Every row gives one point. Before rounding, the points of a table are all equally far from one centre. They may lie mostly on one side of it. Where is the centre, to within rounding?

Points:
[[-24  11]
 [-31 -24]
 [ -9  24]
 [ 60 -16]
 [  2  29]
 [ 42  21]
 [  6  30]
 [ 60 -20]]
Centre: [ 14 -15]

Points:
[[ 25 -25  35 -38]
 [  6 -57   6  -6]
 [  4  21  26 -41]
 [ 15 -49 -27 -36]
 [ 12 -20 -21 -60]
 [ 30 -40 -10 -50]
 [ 38 -54   4  -4]
 [ -7  -9  36 -33]]
Centre: [ 17  -6  -6 -10]

Points:
[[  4  52  -8  -9 -36  37]
 [-40 -23  21  29  15 -14]
 [-44 -22   6  -7 -15  17]
 [ -4 -22 -57  48 -30  -4]
 [-40  19   0  25 -41  35]
 [ -9  37  36  15 -54 -16]
 [-26 -29 -36  25 -13  29]
 [ 14  15  -6 -29 -51 -46]
 [-39   0  -5  -6 -60   8]
 [-10   3  39  25 -47   3]
 [-16 -32 -28  -3   6 -56]]
Centre: [ -4  19 -16  14  -9 -14]

Points:
[[-20   3 -35 -14  10 -58  10 -19  -5]
 [-32  -7 -14 -33  25 -51  11 -13 -30]
 [-16  -9   9 -14   4 -48 -32  14  14]
 [-55 -20  -8 -27  -5 -34 -33  -7  -9]
 [-19 -21 -25  -2  37 -41 -44  -6 -10]
 [-21 -28  -1 -13  -4 -20 -38 -34  -6]
 [-27 -38  12 -15  20 -45 -27 -16   5]
 [-46 -21 -17 -28  11 -50 -32   5  11]
 [-42 -16  20 -28 -14 -25 -19  -6  -5]
 [-45   9 -26 -29  16 -49 -21 -28  -1]
 [-25  -8  23 -23  28 -45 -29   5 -15]
 [-31 -11 -12 -27  31 -60 -30 -14  -9]]
Centre: [-24  -7 -12 -14  19 -16  -7  -5  -1]

Points:
[[ 28   7   5  -2  19  -8  45   3  12  16  -6  28]
 [ -7  16  46  -3  13   9   0   0 -21  37   6  20]
 [ 16  19  39  -8  -5   0   7  19   3  -2 -27  20]
 [ 35  21  28  16   8  -9  12   0 -18  28 -18  21]
 [  6   6   6  38  18  -5   5  -6 -14   7  -6 -30]
 [ 29  10  14 -12  28  -8  26  25 -19  26  -2  10]
 [  2  13  34  15  45   8  17  16  -2   8   2   5]
 [ -1  44  12  11  -3  10  18  -1   6  -4   0  47]
 [ 20  17  39 -10  25  -6  15  18 -24   9  30 -18]
 [  3  30  44   4   4 -27  27   8  -5  27   2  25]
 [ -4  24  60  -2  14   1  11 -14   8  20  13  14]
 [ 16  43  41  12   9  16  11   1  -7  17  13  26]
 [  3  20  47  13   2   4  29  -1   2  29  -1  22]
 [ -1  38  42  -9   3  18  14   8  -8  18  -5  -7]
 [  4   9  34  16  32  21  -4   3  -7  10   1 -17]
 [  4   5  29  -6  25 -11  37   1 -30  -1 -28   7]
 [  3  44  15   9  20 -15   1  -7 -39  21 -11  20]]
Centre: [ 4  9 10 -2  4 -8  8 -8 -9 -1 12  8]

Points, 24 rows:
[[-19  11 -31  36  36   6  20 -13  -3   6  -9  25   2 -33  -7  -3  -5 -24]
 [  2  14 -29  26  32 -43  34 -28  14 -17 -16  17   9  -2   6 -16  22 -31]
 [ 19  10 -31  41  -6  -7  22 -25  -1  -3 -10  25  -9 -14  -7  12  23 -37]
 [-14   9 -29  27  36 -22  35 -10  17 -31  -7  15  -3 -29  -6   4  36 -41]
 [ 20 -16 -19  47  21 -29  28 -47  21  -5  -6   4  -4   3   7  19  22 -31]
 [-18   4  -3  42  48   0  43 -20  10  -8 -11   7   2 -16   8  34  24 -30]
 [  4  11 -19  40  32 -10  26  -8   5  12 -23  38   4   8   8   3  18 -44]
 [ -4 -10 -16  51  21 -33  33 -41   4  -3 -31  10 -14  -3 -15   7   8 -22]
 [  7  -1 -32  30  39 -26  26  -6  24  -9 -15  14 -13  -1 -18   1  46 -50]
 [  3 -17 -41  26  21 -27  24 -11  23 -14 -29  19  22  -9 -14  -1  60  -8]
 [ 19  18 -41  51  13 -23  46 -16  18 -12 -37  12  14  -6  -7  15  17  -7]
 [  0  -6 -41  25  36 -33  11 -22  22 -18 -31  17  12 -31   8  19  20 -41]
 [  4  -3 -35  12  35 -41  35  -6   3 -24 -20  10  19 -24  16   5  36 -38]
 [  7  -4 -24  54  38 -24  22 -30  16  -4   0   9  13  -8   5   2  29 -36]
 [  2 -26 -50  32  -1  -2  43   1  -3 -26 -13   3   3 -14 -12  20  52  -7]
 [ 13   4 -36  36  34 -27  56  -5  28   8 -34  10  18  -3 -10  -1  21 -31]
 [ 26  14 -32  42  44 -36  34 -12   5 -22  -6  -4   2 -10   2  21  27 -34]
 [ 10  -8 -35  36  43  -7  30  -7  -1  -9 -25 -15  17 -11 -18 -10  36 -48]
 [  6  26 -38  47  16 -11  30 -11  -8 -22 -31  17  15   4  -3  25  25 -21]
 [ 24   6 -13  39  16  -9  23 -20  25  26 -28  18   0 -11   9  18  33 -24]
 [-14   0 -28  45   1 -20  38 -38  15 -10  -3  17  17   8  -6   6  19 -11]
 [  3  -8 -22  37  20 -22  30 -41  13 -22 -16   6  12  -1 -27   3  38 -39]
 [  6  -2 -32  42  23 -37  36 -16  20   1 -33  10  -3   2 -16  10  29 -45]
 [  8   1 -37  41  34  -8  30 -19   7  18 -22  27   5  -6   1   9  26 -47]]
Centre: [  9 -14 -23  12  27  -5  23  -4  11 -13 -15   4  -1  -1  -4  11  10  -9]
